Each row is a point. Each copy is the shape, with its points in the same order, turned, moved and blurred by noise. Say if it was mirrored as well.
(in the rows, 128 means zero)

Shape, 6 rows:
[[199 163]
 [109 104]
 [108 171]
 [130 150]
 [130 157]
 [133 129]]
Copy 1 (6 x 2):
[[188 183]
 [112 109]
 [ 94 171]
 [125 154]
 [121 163]
 [128 140]]
Copy 1 is: only turned
Copy 2 (6 x 2):
[[ 43 152]
 [140 110]
 [130 185]
 [108 158]
 [107 164]
 [121 133]]
Copy 2 is: mirrored
Copy 3:
[[208 110]
 [ 98 110]
 [132 165]
 [138 141]
 [143 144]
 [126 115]]
Copy 3 is: only turned

Shape:
[[146 168]
 [125 159]
 [137 149]
 [141 104]
 [ 65  88]
 [152 154]]
Copy 1:
[[162 136]
 [150 155]
 [136 134]
 [ 99 114]
 [ 53 172]
 [153 123]]
Copy 1 is: only turned
Copy 2 (6 x 2):
[[170 113]
 [156 135]
 [151 123]
 [108 105]
 [ 66 161]
 [160 109]]
Copy 2 is: only turned
Copy 3:
[[106 115]
 [103 130]
 [118 133]
 [161 146]
 [144 218]
 [128 111]]
Copy 3 is: mirrored
Copy 4:
[[ 81  91]
 [ 79 118]
 [ 95 111]
 [138 124]
 [122 205]
 [ 96  99]]
Copy 4 is: mirrored

Shape (8 x 3):
[[113 139 190]
 [122 175 130]
 [116 150 101]
 [ 93 107 119]
 [129 128  96]
 [ 74 114 145]
 [182 159 141]
 [172 195 112]]
Copy 1:
[[ 76 156 114]
 [130 111  95]
 [154 116 124]
 [146 156 151]
 [151 113 147]
 [134 184 132]
 [ 90  72 125]
 [125  57  96]]
Copy 1 is: mirrored
Copy 2 (8 x 3):
[[ 54 127 117]
 [115 158 101]
 [139 154 125]
 [120 129 169]
 [151 129 133]
 [ 89 143 171]
 [121 106  64]
 [147 147  56]]
Copy 2 is: mirrored
Copy 3 (8 x 3):
[[118 128 198]
 [153 155 147]
 [143 136 114]
 [120  93 127]
 [122 134 104]
 [130  80 159]
 [104 196 146]
 [145 206 124]]
Copy 3 is: mirrored

Shape, 8 rows:
[[230 140  99 113]
 [ 88 143  99 167]
 [ 87 128 106 129]
 [168 137 153 133]
 [ 97 165 101 117]
 [112 159 168 139]
 [124 135 100  95]
 [100 126 108 139]]
Copy 1, 8 rows:
[[156  70  82 201]
 [ 98 166 156 126]
 [ 83 146 140 110]
 [169 108 120 135]
 [ 93 160 101 117]
 [153 155 121  90]
 [ 93 116 100 123]
 [ 93 137 139 117]]
Copy 1 is: only turned
Copy 2:
[[165 165 154 199]
 [ 60 144  71 132]
 [ 91 145  74 106]
 [116 117 149 148]
 [ 83 176 101 106]
 [ 72 117 141 106]
 [129 166 101 112]
 [ 92 138  79 121]]
Copy 2 is: only turned
Copy 3 (8 x 4):
[[151  72  75 196]
 [ 61 170 126 143]
 [ 71 140 135 118]
 [152 130 125 155]
 [ 79 143  95 109]
 [134 171 134 114]
 [ 87 102 106 119]
 [ 76 145 135 133]]
Copy 3 is: only turned
Copy 4 (8 x 4):
[[163 115  39 186]
 [ 77 134 129  97]
 [105 111 140  94]
 [161 159 106 146]
 [102  97 145 136]
 [132 163 152 136]
 [127  93 125 123]
 [108 121 133  93]]
Copy 4 is: mirrored

Shape:
[[129 121  89 106]
 [125 134  93 136]
 [191 159  79 126]
 [111 116 169 143]
 [100 131 120 152]
 [ 96 172 159  66]
 [131 128 151  78]
 [176  76 107 140]
 [141 151 102 116]]
Copy 1, 9 rows:
[[136 141  72 129]
 [120 127  89 145]
 [166  81  68 149]
 [123 147 166 127]
 [ 97 135 122 144]
 [114 129 120  43]
 [157 142 116  82]
 [187 153 110 178]
 [131 109  88 127]]
Copy 1 is: mirrored
Copy 2, 9 rows:
[[104 165 135 132]
 [119 167 134  98]
 [ 96 143 193  92]
 [151 100  93 137]
 [152 154 115 111]
 [ 80 103  62  95]
 [ 83 107  99 133]
 [124 130 179 167]
 [ 96 138 142  95]]
Copy 2 is: mirrored
Copy 3:
[[ 78  89 122 146]
 [ 94 110 100 141]
 [138  53  94 128]
 [110 167 145 120]
 [ 91 147 102 135]
 [ 54 115 148  55]
 [ 83 106 170  98]
 [134  98 148 186]
 [102  90 106 117]]
Copy 3 is: only turned
Copy 4:
[[ 88 154 148 111]
 [ 95 159 130 136]
 [ 79 186  81  97]
 [154 100 135 134]
 [126 139 138 156]
 [174 162 176  77]
 [141 132 151  73]
 [ 70  98  99 109]
 [107 168 124 108]]
Copy 4 is: only turned

Shape:
[[168 101 167 168 133 135]
 [132  75 122 112 124 146]
 [ 74 152 139  96 152  96]
 [162 171 142 174 134 116]
 [ 80 154 163 121 172 127]
 [103 166  73  92 116 102]
 [136 167 130 145 166  68]
 [124 143  83 121 152 130]
 [125 138  95 167 141 145]
 [ 71 106 137 129  82  77]]
Copy 1, 10 rows:
[[100 142 157 173 124 184]
 [131 141 133 133  63 142]
 [ 86 121 128 112 119  61]
 [105 126 124 171 186 145]
 [ 45 136 112 137 117  84]
 [149 103  93  95 142  67]
 [108 110 137 182 166  79]
 [132 123  82 135 120 105]
 [117 100  85 159 125 144]
 [ 96  61 167 101 107 109]]
Copy 1 is: mirrored
Copy 2 (10 x 6):
[[ 97 122  85 138 100 170]
 [117 110 106  85 112 111]
 [147 111 161 164 153  80]
 [ 96 175 130 173 134 166]
 [128  90 159 168 166 129]
 [139 185 175 129 150  75]
 [105 159 118 193 164 108]
 [ 98 155 143 111 164 104]
 [ 71 152 156 117 137 132]
 [140 122 153 160  70  71]]
Copy 2 is: only turned
